Each wall is flat, endless, passes through zero and stands at right angles to its row. A trip goes straight from one point to another. Which walls does it cross, in order?
(in the rows, 128 means zero)

Walls:
(1): [122 152 135]
(2): [ 90 162  76]
(3): [104 150 132]
(4): [180 128 135]
Trips:
[179 149 133] to [ 46 151  99] => 2, 3, 4
[148  40 132] to [102 148 181] => 4, 3, 1
[103 139 119] to [111 120 167] => 2
[ 92 121  90] to [158 156  44] => 3, 4
[ 90  92 148] to [154 102 122] => 3, 4
[189 114 143] to [148 152 149] => 1, 3

Walls:
(1): [168 187  83 116 113 125 192 219]
(2): [131 101  92 152 190 135 182  97]
(3): [121 142 106 141 151 104  87 140]
(4): [119 103 144 139 117 109  89 155]
Trips:
[ 80 190 106 143 153 145 151 181] to [128 117 141 126 124 163 122  86] => 3, 1
[132 144  98 184 198 113 138 177] to [115 180 121 176 108 200  73 165] => 2
[143 174 138  64  88 122  98 120] to [ 86 160  50 142 105  57 175 141] => 3, 2
[204 173 122 128 130 123 119 144] to [108 181 112 108  94 156  73 165] => 4
[120 152 146  55 166 167  77 119] to [167 168  94 105 156 115  67 190] => 4, 1
[120 160 150 135 107 172 139 127] to [172 130 151 120 102 150 109 100] => 1
[137 158 173 103 174  57 144 126] to [ 88 181 156 137  83 169 124 141] => 2, 3

Walls:
(1): [133 138 220 137  69  82 141 117 124 139 118 125]
(2): [176 174 132 101 178 134 123 104 147 156  81  87]
(3): [ 98 197 109  93 133 132 178 106 155 121  90 104]
Trips:
[ 34  88 224 138  99 147  97  72  83 114 110 141] to [148 137 158 133  78  97  95 107 131 131 191 149] => none
[164 102 122 140  65 131 144  45 150 123 136 134] to [146  89  85 136 193 118  68 126 154 123 113  55] => 2, 1
[163 118  68 105  98  92  69 118 125 123 186 169] to [ 85 118 131 169 114 118 122  72 111 153 144  96] => 1
[151 151 110 136 109 111 119 151 126 144 134 162] to [116 162  97 149 130  67 197  98 154 128 173 123] => 3
[ 73 144 141 100  91 110 110  84 113  84 172  93] to [147 122  98 139  89  98  36 121 155 209  94 129] => 3, 2

Walls:
(1): [154 143 156  86 112 148 114 115 139 125 129 149 113 135 111 116 208 141
  88 162]
(2): [147 149 172 126 137 143  82 114 116 136  46 170 133  88 103 120 144 157
 128  56]
(3): [ 92  67 164 128 124  77 121 162 148 159  88  95 113 149 136 128 117 143
 129 127]
(4): [ 88 147  95 176 104 143 155 109 137  74  36 132 124  81 127  83 101  90
  83  81]
(5): [186 154 103 123  62 151 160 105 160 139  65 142 172 113  83 132 151 179
 138 147]
Trips:
[109 134 122 150 134 142 151  96 129 136 125  74  78 130  97 123 117 112
  73 142] to [106 126 133 159  92 109  85 135  64 124 138  54 134 124 116 142 117  77
 175 133] => 1, 4
[183 107 159 169 123 143 150 134 151 138 111 232  89 153  68  79 132  74
  92  88] to [ 34 142  49 186 143 164 101 196 182  86  63 139 164  91 124  59  53 123
 100 127] => 1, 3, 5
[138 119 147 146 132 181 113  78 123 169 143  62 108  55 204 147 115 163
 159  37] to [123  65 155 146 140  98 114 160 107  67 161  96 179  87  68 142 145 160
 142 122] => 3, 4

Walls:
(1): [160 135 110 149 155 124 138  92 131 194 187 132  73 131 182 128  90 154
  68 130 154 127 108 153  44 154 142 146 162 166  88 121 112 116 139  73
 142  77 141  80 154 131 108 129 133 144 168 114]
(2): [156  56 116  53 197  74  96 128 157 111 183 123 174 116 131 172 155 139
 155  98 158  79 123 106 114 143 140 144 135  99 138 116 167 119 133 136
 129 138 102 170 118 135  83 157 135  53 157 163]
(3): [131 121 136  93 178 125 116 141  82 142  73 163 160 148 144  74 100 106
  71 153 172 108 130 122 126  79 143  95 137 132 126 105 148 117 117 140
 104 159 149 103 148 190 161 117  96 180 113  86]
(4): [129  96  92 152 111 150  31  51 138  98 108 154  98 115  88 133 146 113
  86  91 168 121  72  90 100 129 108 114 134 108 218 136 116 120  93 139
  96 124 110  99 153 116 147 153 148 128 144 145]
Trips:
[177 142 156 130 138 147  90 138 110 112  62 121 100 117 137 133  97 102
 141 132  86 100 122  96  73 112 125 132 104  94 165  69 123 130 102 151
  65 122  55 122 118 126 159 189 140 166  85 186] to [ 69 183 113 158 160 163 110  85  59 152 159 173  92 123 131  70 127  82
  97 152 117 134 140  98 125 160 115 117  82 136  67  75 162 104  91  30
 143 159 163  73  73 154 117 114 113  81 121 170] => 1, 4
[182  82 159 132 107  86 144  91  63  98 145  94  68 147 139 124 131 168
 182 112 111 155 154 166 126 123 172 154 131 105 144 122 159 139 161 111
  71 102 157 179 168 153 157 134 145  87 113 142] to [ 66 138  71  88 173 121 154 125 100 135 118 100 119 130 108  32 152 112
 194 141 144 160 109 141  92 106  93 132 111  83 216 122 129  95 104 125
  97 117 129  92 127 180 113 121 144 115 143 186] => 1, 4, 3
[113 137 165 138 112 189 183 128 110 182 110 186 183 110 144 147 119 134
 138 116 106 125 135 151 102 211 209 105 134 111  94 123 109 130  76 116
 112 128  93 174 125 162  75 136 141  90  72 168] to [165  91 113 185  86 200 165 189  79 164 167 154  92 122 206 131  92  70
 147 155 213  73 125 126 140 149 105 112 103  88 109 114 163 167  93 140
 129 124 156 190  80 143  77 114 150 131  96 120] => 2, 3
[171  84 194 123 142 159 138 138 163 139  68  90  88 106 156  91  99 116
 122 115  72  85 195 112 119 113  77 112 181 150 163  73 126 187 128 134
  87 147  82 160  91 150 106 126  93 124 119  97] to [133 125 140 145 103 121 129 171 110 108 135 152 134 211  18 107 144 166
  75  74 165 147 104 131 167  48  91 142 194 145  86 122  94 103 132  99
 128 151 118 147 123 121 134 149 106 160  82 151] => 4
[178  93 108 162 131  92 166 139 139 149 174 114 144  73 121 191 169 139
  95 176 142 135  67 167 130 189 185 179  84  82 100 149 138 178 116 150
 161 115 164 106 116 149 155 133 181 113 163 122] to [141  45 188 139 154  64  96  48 113 126 151 111 107 149 105 150 148  89
 107  94 128  66 108 135 157 175 151 160 159 147 193 157 122 152 145 112
  87 145 167 110 191 145 146 139 182 124 138 103] => 4, 3
[147 126 119 162 155  60 103 154  96 104 165 126  96 158  91 179 142 182
 124  78 150 112 131 166 111 102 150 118 166 147 103  96 186  71 127 181
 112 138 202 182 107 149 120 125 172 103 136 162] to [110 166 106 118 129 117 170 166  50 138 139  88  95 172 179 169 117  77
 112  98  97  74  80 108 170 115  87 135 156 172  54 168 163 102 123 119
  91  69 133 137 212 137 131 105 128 147 116 104] => 3, 2
[140 159 128 143 105 121 183 150 112 109 101 100 116 106  69 171 154 147
 131 168 201 138 189 117 131 198 140 161  98 156 145 158 116 120 185 180
  98 114 133 168  96  79 116  85  87 123 133 113] to [137  93 128 149 116 169 171 153 160 165 184  83 150 167 162 147 137  89
  91 132  91 153 137 139 125 144 153 209 108 172 158 142 133 171 131 192
 150  82 123 111 129 132 100 158 148 122 127 168] => 1, 2
[186 145 190 163 100 139 134 204 114 106 138 222  89  55 128  93 102 112
 126 131 109 120  52  93 183 162 144 120 125 113 105 146  78 168 154  88
  29 138 164 116 160  86  97 149 114 115 163 173] to [ 59 129 112  94  74 145  98  69 129  97  66  84 144 138 170 113 216 138
 189 177 171 166  98  88 121 118 148 127 143 126 154 120 132 147 100 205
 131  99 153 128 122 141 133  77 156  66 141 159] => 1, 2
[127  70 159 106 136 158 151 107 186 128 132 125 155 175  85 128 118 106
 163 139 188 186 168 164 120  83  53 125 201 107 190 139 142 123 158 116
 170 115  88  70  98 152 132 119 134  42  69 202] to [ 83 137  98 168 136 112 142 173 159  46 149  95 140 143 107 169 132  70
 148  27  68 148 142 110 162 183 131  90  42 124 153 137 143 125 166 171
  90 113 244 116 111  94 122 124 102 195  76 102] => 2, 4

Walls:
(1): [161 168 118  82 154 166  95 115 151 146  94 129 107 188 139 128  90 129
  97 113 111 166 117 113  62 162 114 128 149 114  61 133  89  96 188 131
 135 126 131 149 119 162  77 158 169 118 156 157]
(2): [193 111 128  99 131 201  62  93  58  68 148 166 101  83 118 182 120  96
 108 120  85 154  94  95 150 104 123 195 142 138 127 164 141 178 124 187
 212  94  92 127  85  86  93  94 124 148 158 127]
(3): [ 86 115 118  74  90 131 135 203  91 172 110 120 176  80 126  82 195 110
 110 133 133  93 108 128 119 178  80 182  93 175 180 167 177 124 141 143
 150 166 143  94 148 123 139 127 104  97 143 125]
(4): [ 83 101 109 137 155 170 200 156 100 160 211 171 226 161 109 191 123 160
 134 163 185 161 134 142 146 181 122 142 159  95 122  96  74 127  99  47
  89 109 112  77 166  94  85 137 137 193 104 147]
(5): [122 132 185 144  87 147 153 105 160 111 145 143 159 120 142 117 137 110
 103  84 102 143 130 161  46 113 109 119 101 114  85 114 132 115 147 124
  92 117 121 136  98  88 121 111 135 152 180 138]
(6): [167 157 135 141 178 133 180 100 129 134 132 120 185 141 121 113 124 125
  95 160 153 104 213 123 144 163 184 123 138 132 139 138 115 114 145 109
 117 181 148 222 132  86 186 161 119  94 136 135]
Trips:
[156 148 137  99  95 155 116 158 179 123 125  97 120 126 126 172 136 142
 172 168 117 115 146 154 153 104 174 200 155 163 121 143 118 131 156  82
 129 157  66 212 173 103  87 116 142 120 143 181] to [137 153 145  86 141 127 132  99 171  74 168 107 214 160 114 167 120 178
  79 135 166 234 165 155  51 120 110 138 154 128 130 129 127 152 116  95
 130 209 113 146 106 149 114  76 113  71 147 147] => 5, 2
[187  80 137 151 130 133 104 134  51 131 170 140 134 114 191  75 168 172
 172  88 165 123 174 127 160 113 150 162 150 118 101 160  92 143 149  78
 142 123 142 188 152 144 180 151  95 132 107  94] to [ 92 166 113  95 123 172  94  83 151 136 153 165 141 117 119 116 167  92
 154  92  42 118  99 171 141 167  62  79 178 102 219 175 172  96 134 113
 101 179 214 141  90 127  76 122 119  88 198 217] => 3, 4, 5, 1, 6
[119 167 184 120 105 135 111 168 122 131  88 185 151 162 134 144 172  96
 205 132 176 100 217 133  95 136 152 164 120 133  85 131 139 124 119 139
 165 133 124 102 109 105 148 149 165 190  96 112] to [134  96 144 108 101 167 145 198 157  79 119  63 155 135 109 112 154 172
  67 136  99  94 133 115  52 141 117 135 139 133 103 160 117  76 148 143
 161 143 120  71 119 133 102  60  52 146 173  45] => 1, 6, 2, 4
[ 35 133 103  94 136 130 159 122 151 162 148 134  71 158  88 154 114  37
 113  95 109 102 103 150 173 189 123 111 124 166 111 125 179 107 138  57
  79 112 207 133 121 174 141 169 119 110 119 118] to [105 102  85  84  91 170  87 132 161 159  91 141 113 149 175 139  90 193
 109 158  65 142 144 125  76 202 165 169 151 178 156 107 164 118 131  78
 113 134 106 140  53 151 147 159  93  87 156  85] => 6, 4

Walls:
(1): [109 101 142 108 125 127 160 103 129 156  59 137 119 137 180 136  48 114
 100 154 162  97 138 111  99 144 128 124 119 163  97 137  71 113 121 130
  87 159  64 149 107 124 132 156  97 151 113 125]
(2): [239  80 101 139 163 103 134  86 209 164 199 102 106  97 145 145 102 119
 132 141  85 115 105 104 120 146 135 135 111 155  99 100 186 170 135 164
 146 127 158 107 160 115 130 132 142 173 153 117]
(3): [140 103  85 174  92 152 144 144 151  64 175 138 106 153  75 161 111 101
 112 142 103 138 147 137 148 128 101 135 146 120 107 120 129 139 115 128
 166  39 146 121 128 151 138 147 117 113  97 110]
(4): [168 135 141  84 113 138 156 144 184 114 136 108 136 104  87 145 148 133
  91 155  83 117 149  74  95 139 150 134 164  85  94 132 143 107 180 147
 172 141 123 112  68 146 164   7 109 147  83 123]
(5): [ 70 152 141 106 114 153  88  83 122 183 153 108 112 175 138  77 109 193
 109 187 169 151  81 114 140 147  97 124 106  89 161 176 135 119 103  83
 153  93 126 150 110 151 176  96 142 126 126 112]
(6): [ 98 124  48  83 133 122 110 159 164 120 146  88  99 125 170  65 165 163
  98 102 112 118 124 131 142 110  82 110 156 151 130 177 110 137 153 137
 107 118 143  98 171 109  99 140 162 101 134 147]
(7): [132 131  99 153 150 128 177 122 152  96 145 126 106 143 121 121 126  87
  95 161 142 201 120 102 104  31 113 146  68 152 115 142 120 178 141 136
 178 158 136 131 108  67 117 127 131 128 147  82]
(8): [103 138 132 158 125 170 105 138 163 164 131 140 123 139 158 147 128 128
 131 146 129 139 138  74 129 110 105 137 139 146 179 140 182 147 156 105
 113 114 147 172 121 104  73 157 184 171 109 151]
Trips:
[ 79 145 139 164  81 161 133 173  89 140 120 148 143  96 119 133 136 112
 129 182 144 165 168 115  91 140 127 170 163 155 137  76 157 121 100 151
 143 132 102 106  39  95 163 184 144 162  96 104] to [184 131 120 108 100 132 151  77  91 175 127 156 122 126 117 158 105 171
  48 123 128 110 108  70  89 140 158 140 120 135  63 139 133 152 105 137
 139 180  98  47 119 115 116 146 125 166 125 137] => 3, 2, 8
[124 122 137 154 137 109 134 145 119 113  99 150 103 156 127 128 176  99
 123 131 184 105 120  95 171 124 119 159 115 178 183 134 126 154 152  86
 169 103 134  83 127 132 174  99 171  73 104 109] to [ 72 162 119 161 123 117 124  96 193 115 147  78 166  80 137 129 165 185
 147 126 118 116 138 134 110 121 113 159 155 119 137 140 127 101  92 193
 102 182 103 195 143  92 145  89 134  97 122 106] => 4, 3, 7
[150 145 108  73 139 106 145 181 131  87  72 101  85  70 101  93 131 100
  81  58 159 147 166 145 127  78 129 143 112  88 103 137 135 133 125 102
 121 156 107 106 103 119 100 156 172  91 142 115] to [119 149 108 124 142 137 211  84 109  99 132  77 161 193  80  81 118 126
 145 132 182 145 122 146 180  63 143 147 102  95 127  66 110 127 121 104
 113 126 181  80  96 110 188 139 106 131 115 139] => 4, 3, 6, 5
[128 130 175 107 231 108 111 102  87 106 150 106 103 123 183 101 102 158
 125 164 109 151 107 126 184 185 129 135 125  92 116 145  80 113 102 108
 160 135 112 138 143 191 123 136 115 120 135 127] to [128 115 134 111 132  68 137 101 158  96 123 202 110  45 171 127 123  89
 144 113 165 142 131 166  73 121 156 105 166 142 118 124 132 125 124 186
 124  69 152 114 179  89 139 149  78 123  59 118] => 2, 5, 3, 6

Walls:
(1): [141 141  81 148 143 111  94 116 137 104  76 115 144 135 102 138  99 176
 175 120 111 185 124 102  82 148 165 122 107 108 105 117 160  89 182 118
 129 145 166 109 115  99 144 141 117 179 105  91]
(2): [ 90 156 121 132 161 102 178 140 135 151 114 142  48 145  74 160 167 150
 111 107 101  78 153 106 117 105  94  78 129  78  84 111 131 185 176 120
 224 131 130  78 126 174 108 161 129  81 179 122]
(3): [173 128 115 135 147  83 129 153 203 101 108 127 158 113 120 121 112 118
 140 139 192 129  98 133  96 122 145 127 131 123 152 192  73 140 157  78
 140  79 103  98 148 133 135 119  97  72 219 122]
(4): [ 87  80 121 126 149  90 145 104 139 132  56 202  81 109 147 218 128 141
 152  98 128 110 153 148 119 168 149  75 100 114 124 144 122 132  94  49
 111  79  89 161  51 110  64 135 128 160 152 126]
(5): [ 80  94 164  95 142  72 120 141 127  89 129 153 143 125  75 179 159 108
  81 127 166 131 186 172 159  66 157 149 135  87  81  97 112 122  68  77
 118 102 120 120  88 120 100  81  79 129  96 106]
(6): [113 128 142 139 162 148 128 134 140 142 113 120 134  99 141 164 111 169
  85 171 162 167 125 112 171 124  90 120 120  41  37  92 111 182  85 101
 102 139 114 156  66 127 143 185  84  85  99 102]
(7): [ 57 146 113 154 125 174 105 162 112 179 123 148 138 113 118 126 168 153
  87 146  99 113 124  98 170 109 129 115 202  55  54 105 161 192 176  81
 120  80 114  45 145  98 173 189 139 132 126 162]
(8): [106 144 108 134 149 188 135 167 117 127  72 142 109  89 149 111 161 115
 158 145  89 121 145  83  76 126 152 214 122  91  96  98 181 216 182 158
 170  49 157 146 120  97 170  90 105  95 142  83]
(9): [153 105 137 118  82  76  83  54 112 102 119 111 104 167 133 131 177  97
 152 162 135  96 134 165 102 148 117 105 141  84 125 152 158 188  45 149
  85 142 175 118 100 130  90 168  83 195 107 142]
(10): [ 87  83  60 128 116 100 109 134 120 107 140 200 106 183 161 152  92 130
  97 137  99 135  95 135  95 145 156 156 177 160 138 151  76 135 151 133
  80  78 116  70 144 162 168  70 123 133 180 153]
(11): [217 132  80 126 108 135 205 140 122 136 147 191 110  95 146 128 131  97
 121  90 185 123 154 114 122 157 133 183 112  91 174 133 134 149 119  89
 136  87  91 120  77 158 123 149 158 133  81 112]
Trips:
[ 45 120 118 147 107  43 109 132 119  90 135 218  75 135 188  86  67  62
 115 121 138  92  90 108 139 152 167  90 127 168 157 122  83 116 181 137
 198 164 114 142 110 158 190 153 175  64 170  97] to [ 88  77 132 222 121 230  93 126 135 103 102 117 139 109 126 147 107 134
 125 205  33 139 123 109 162 158 169  97 122  95 132  23 114 130 123  96
  82 149  64  98 137 136 133 122 134  90 167 130] => 7, 8, 6, 3, 1, 2
[112  93 155 175 184  88 139 122  77 130 103 138 111 173 158 221 123 113
 141 104 150 200 135 159 108  99  95 137 101  89 174 100 119  69 179 109
 115  82 112 137  87 166 116 145  96  66 118 177] to [209  80 144 123 176 117  88  75 180  86 121 108 128  75 119  96 101 144
 166 103 105 129 149 169 111 167 164 134 160 147 155 117 111 132 134 164
 100 206 171 120 137 119 141 137 111 118 143  94] => 2, 9, 11, 6, 5, 10, 4
[ 78 171 101 111 147 175 162 194 143 149 151 106 155  83  80  75 112 128
 109 119  97  70 186 148 122 111  86  93 115 114 179 165 117  95 185 165
  93 103 172 131 174 140  87 149 180 176 122 154] to [109 148 100 102 128 117 164 134  64 193  70 141 133 107 139  82 146 201
 207  80  97 150 162 187 104 120 173  96 169 103 131 111 134 150  63 146
  59 148 122  95 136 125 105  95 196  89 140 151] => 4, 8, 10, 1, 9
